Each row is a point. A path goes straight from each point to the next, and from the last back to the first. The post is the endless flat space through its rows: a point in 2 columns, a line in 3, a plane in 4, and so on, so that a path can go around it. Count how often the path circles the post. Going back the other way cancels.

Post (2 x 3):
[52 190 166]
[111 -73 -182]
Path, 28 rows:
[252 -155 28]
[372 123 -131]
[171 188 -93]
[-23 174 -232]
[-95 -178 -242]
[-89 -289 53]
[-54 55 104]
[37 10 357]
[312 -201 183]
[373 194 -99]
[114 115 -408]
[-25 113 -194]
[-280 -158 99]
[-51 -159 454]
[236 8 2]
[224 104 -132]
[10 322 -400]
[-68 132 -186]
[45 155 -288]
[-264 368 57]
[-251 -169 224]
[76 23 425]
[303 -62 110]
[409 332 10]
[13 372 11]
[46 133 -92]
[-123 179 196]
[-37 -36 488]
Times around: 4

Post (5 x 6):
[178 420 41 -25 -129 5]
[202 127 -11 -338 19 -324]
[-359 -135 59 313 -7 195]
[58 204 -19 129 -248 -203]
[77 -155 -102 -16 25 44]
Path:
[-82 29 133 282 78 73]
[171 -77 -228 45 41 132]
[221 25 -79 65 -85 -588]
[256 470 318 -15 -278 -331]
[-148 -245 -1 127 19 483]
[-158 95 -141 -357 -12 -364]
[191 354 -86 203 -166 -184]
[534 122 -97 150 1 -34]
[-72 59 55 -31 232 -59]
[98 -48 19 366 -255 -65]
[-21 -110 16 385 -503 233]
[-271 176 355 -221 8 -228]
[-146 54 17 -190 -7 -23]
[18 108 -118 -251 -54 -187]
[180 14 -27 -218 -276 -488]
[-25 -72 -12 350 -249 -32]
Times around: 1

Post (8 x 9):
[-79 -54 270 70 -313 -97 43 173 262]
[50 -151 70 -305 355 -154 -46 -128 27]
[146 -353 210 -96 426 -68 27 -61 -114]
[-199 -62 -78 -77 -622 26 155 178 55]
[-571 68 -132 -113 139 96 38 -1 110]
[-30 106 32 -206 246 -101 -11 106 -25]
[-300 -156 -340 -110 -115 339 -67 65 185]
[-46 -196 85 151 -324 -82 -309 269 182]
Path:
[94 -76 159 82 221 6 134 1 162]
[-18 212 152 -3 -344 66 140 141 246]
[-237 228 96 -131 135 137 21 207 22]
[-230 -111 -231 -259 -59 214 -5 66 7]
[33 -156 421 -43 -238 -258 118 50 -73]
[-146 -357 160 23 73 241 395 -371 184]
[-72 -68 -246 -33 95 76 212 37 98]
[246 -278 69 137 -96 199 296 418 -317]
[119 119 -46 -186 101 -173 213 -67 -9]
[-394 -107 -339 -7 188 161 60 -16 -7]
[-309 -47 -377 -212 -240 266 63 277 25]
[101 -306 133 -380 465 -40 -20 -71 -159]
[223 202 1 -275 -178 66 -281 173 412]
[117 -80 -47 -60 -32 41 38 96 -102]
[-26 62 391 -46 37 -569 487 4 -6]
[113 26 124 -211 230 1 -36 284 160]
[-21 -662 -93 -327 -135 419 136 -71 -152]
[-133 217 -108 -251 631 82 -272 -12 113]
[-9 -559 -133 96 -51 420 25 -85 226]
[-182 -500 -212 -107 74 3 51 -113 213]
[-20 -414 151 -217 -76 -379 -243 -48 201]
[-269 6 280 -234 -19 -84 -249 119 245]
[-230 -142 40 67 -196 104 150 76 -157]
[-70 -66 174 56 -189 -222 17 81 12]
[-172 -619 -356 -313 190 -28 -55 -283 -152]
[-269 5 101 -370 -65 -228 21 196 130]
[-44 -363 -43 8 -29 25 367 104 28]
Times around: 3

Post:
[-64 -240 131 -257 27 33 34 -20 -22 -177 -143 -57]
[60 -181 54 172 -110 -238 120 -82 -104 -208 -95 231]
[-295 148 351 88 96 32 -123 -15 67 134 251 264]
[-306 -162 -64 -14 137 -21 63 150 143 -293 32 -104]
[-571 -16 167 -64 136 -39 77 356 173 248 25 -258]
[143 -72 59 -63 -9 -65 239 -58 3 -166 129 12]
[-395 -132 5 192 -263 96 -122 -277 122 -14 364 -22]
[176 -10 58 -20 -52 -154 -16 -197 -272 -339 -219 -5]
[-433 184 154 59 -23 159 -49 -57 315 214 5 33]
[310 -132 -92 77 -307 -1 -144 -57 -343 -328 -49 114]
[-399 -299 122 50 154 70 -116 136 252 82 40 -407]
Path:
[508 51 216 251 -177 97 -186 57 -334 -121 -98 168]
[-226 -262 -11 247 -244 179 -84 -126 217 -167 115 -170]
[-385 -68 249 112 69 -300 -59 243 228 211 93 78]
[-607 -232 120 -99 193 -224 -281 217 -65 -56 -136 -109]
[94 -163 346 -234 101 33 77 127 -235 95 90 95]
[-341 172 -39 108 26 220 -242 -238 66 -143 205 -95]
[-394 30 -98 27 240 -133 -149 368 58 -59 -352 -302]
[-400 117 102 -186 -179 78 -338 -44 109 20 -9 -458]
[4 41 65 81 -51 -139 557 -254 372 -292 -151 317]
[-43 -25 250 -268 -121 274 -211 -163 -107 -210 -507 -25]
[-231 -334 70 3 -284 -177 56 138 109 -5 5 40]
[-66 276 -105 -38 14 -86 51 18 53 -225 108 372]
[-333 263 14 143 -39 -26 244 -156 276 142 198 272]
[284 95 163 32 21 0 23 -19 -298 -82 -337 47]
[-66 -407 375 -89 56 -95 131 -238 -27 -142 -65 -74]
[-95 118 233 420 150 -211 105 -111 2 13 392 339]
[342 -142 -76 -261 -4 103 -30 -109 -219 -187 254 -274]
[-416 -233 118 91 26 -168 -38 -107 278 70 384 -199]
[-390 -141 -190 -138 137 -46 -195 -6 58 -363 187 -20]
[-441 -233 -270 60 -32 303 -386 -16 83 -165 80 -572]
[58 -240 198 -178 42 -17 278 -173 -44 -223 -479 -211]
[208 -309 -110 51 -341 84 61 -265 90 -330 -16 -233]
[-167 31 93 122 83 22 -53 319 48 -139 -107 203]
[-537 183 118 139 171 -169 -328 336 -449 65 -531 -376]
[1 -336 -7 93 9 -111 331 -287 253 155 562 -53]
[-192 -182 16 -107 1 -246 146 -450 289 -413 97 238]
[-511 -48 -99 114 -197 -120 89 204 217 -161 77 -84]
Times around: 0

Post (17 x 18):
[-151 -214 -99 -295 -297 72 223 -105 71 -23 88 -67 103 -34 -297 67 76 2]
[-263 59 -126 6 -265 -90 141 0 129 -20 13 153 195 -47 -187 78 -22 -107]
[37 -151 48 94 -39 -38 58 -113 102 -15 111 -33 -120 -227 -27 265 179 -112]
[40 -264 -220 322 346 213 -310 -18 -271 -221 28 -142 287 -118 210 -126 -11 38]
[188 -158 -333 -144 113 81 -47 181 128 13 -125 -195 145 -226 7 -99 -23 -49]
[193 -9 -12 375 -174 -122 -199 -91 -37 -64 -37 8 -307 143 215 -183 -40 85]
[-312 143 112 22 -145 9 -142 65 336 -134 359 -320 92 -135 12 122 -134 -116]
[150 -170 119 -277 -110 -185 97 52 305 -7 152 24 197 -323 -286 4 0 -109]
[-202 144 166 265 -20 -118 229 -66 -365 77 -308 -171 -417 158 -10 -229 -73 165]
[50 145 49 188 -112 -32 131 40 -340 -88 -68 -2 -237 78 -30 155 -221 139]
[254 7 -256 28 327 25 -64 18 160 -325 -84 -458 474 -6 -213 11 2 -282]
[-47 70 -84 -260 -127 -56 -161 -149 298 34 -60 96 95 -243 -200 14 22 122]
[-147 334 132 -106 -128 -300 28 207 -70 225 252 -64 -133 48 -260 158 58 -73]
[20 43 -77 -123 -74 -229 79 -207 128 -57 335 -332 123 -36 60 108 -295 -442]
[143 278 -19 176 -318 53 -209 -115 170 4 299 -274 226 -342 35 44 -18 -143]
[25 -1 254 294 97 -17 208 43 -527 225 -518 -327 -290 466 40 64 -224 63]
[203 116 141 23 -64 279 184 -65 48 -47 53 178 -95 56 7 -2 35 -192]
Path:
[-145 234 -436 141 -95 -115 236 -324 152 -554 132 -96 -22 309 155 -183 -261 -120]
[58 90 90 -179 175 -273 105 212 254 -217 197 -236 40 -221 -96 -52 119 -273]
[14 -143 183 7 85 -92 14 -52 139 -285 208 -194 45 -293 -190 0 224 -259]
[421 -55 514 321 224 124 63 -187 41 90 108 -559 144 -370 -155 12 189 -534]
[70 137 -60 170 41 -52 -40 -80 -117 -329 -40 -214 381 -76 -286 91 -264 170]
[-121 -202 231 -409 -116 -73 234 65 78 -20 -11 -162 218 76 -339 320 -56 257]
[111 -146 185 -495 -306 -277 -57 213 194 277 156 -166 315 -256 -299 267 213 -234]
[-362 235 80 333 -51 27 -487 -79 -27 160 116 -85 13 -475 106 166 153 19]
[257 376 250 362 50 207 -434 -132 -49 254 224 51 92 -176 217 317 -43 -158]
[56 -215 37 -103 -131 4 -173 -144 446 -55 17 147 448 337 -112 -188 -264 242]
[556 -93 109 168 -226 -393 76 -31 -233 21 139 -534 -668 81 417 67 -56 81]
[81 -29 -29 -161 -94 27 169 264 102 -237 196 -123 -334 -259 -50 247 128 -57]
[-158 195 -121 -460 73 242 220 -275 110 -58 -555 -483 90 19 -146 -72 -520 -108]
[-499 -194 3 114 -21 -7 65 104 -262 107 -26 -406 -243 134 -275 -279 -88 282]
[51 -197 37 -3 -134 137 -45 -126 168 147 -115 215 75 69 117 -267 -67 46]
[413 5 -162 -134 47 -106 -68 -252 -97 -1 167 315 -72 -434 66 39 430 -71]
[-300 -45 113 -178 170 100 28 36 -34 -46 -186 -449 -23 -148 -178 -148 13 88]
[-124 241 208 373 155 36 -12 -135 -111 -298 -15 -248 39 -235 -81 162 -275 -72]
[321 98 82 93 137 20 -83 302 297 -133 185 117 280 13 -188 -58 -244 67]
[15 -6 105 451 -243 -66 56 -211 -53 -90 426 -196 251 -56 106 -273 -24 -222]
[186 276 178 368 238 127 -202 165 314 -120 -73 -448 -340 281 226 66 -297 -272]
[-427 -154 -113 356 21 -400 -122 416 -103 -105 74 193 -357 -171 33 -4 57 -178]
[3 434 -162 331 38 -21 -109 48 -117 -384 266 -150 377 47 279 -257 -355 -460]
[246 -65 153 -113 -289 -61 -95 -355 -9 -106 236 24 -74 168 235 -212 -42 23]
[-405 112 199 -82 -127 -180 -271 -288 -65 -236 308 -701 51 -36 47 -239 -375 -161]
[220 -171 93 141 -35 -43 258 55 -231 -72 185 248 -322 303 169 96 -365 -347]
[-93 -265 19 -357 160 -122 52 -147 307 -181 299 -158 -482 94 -355 155 69 274]
Times around: 4
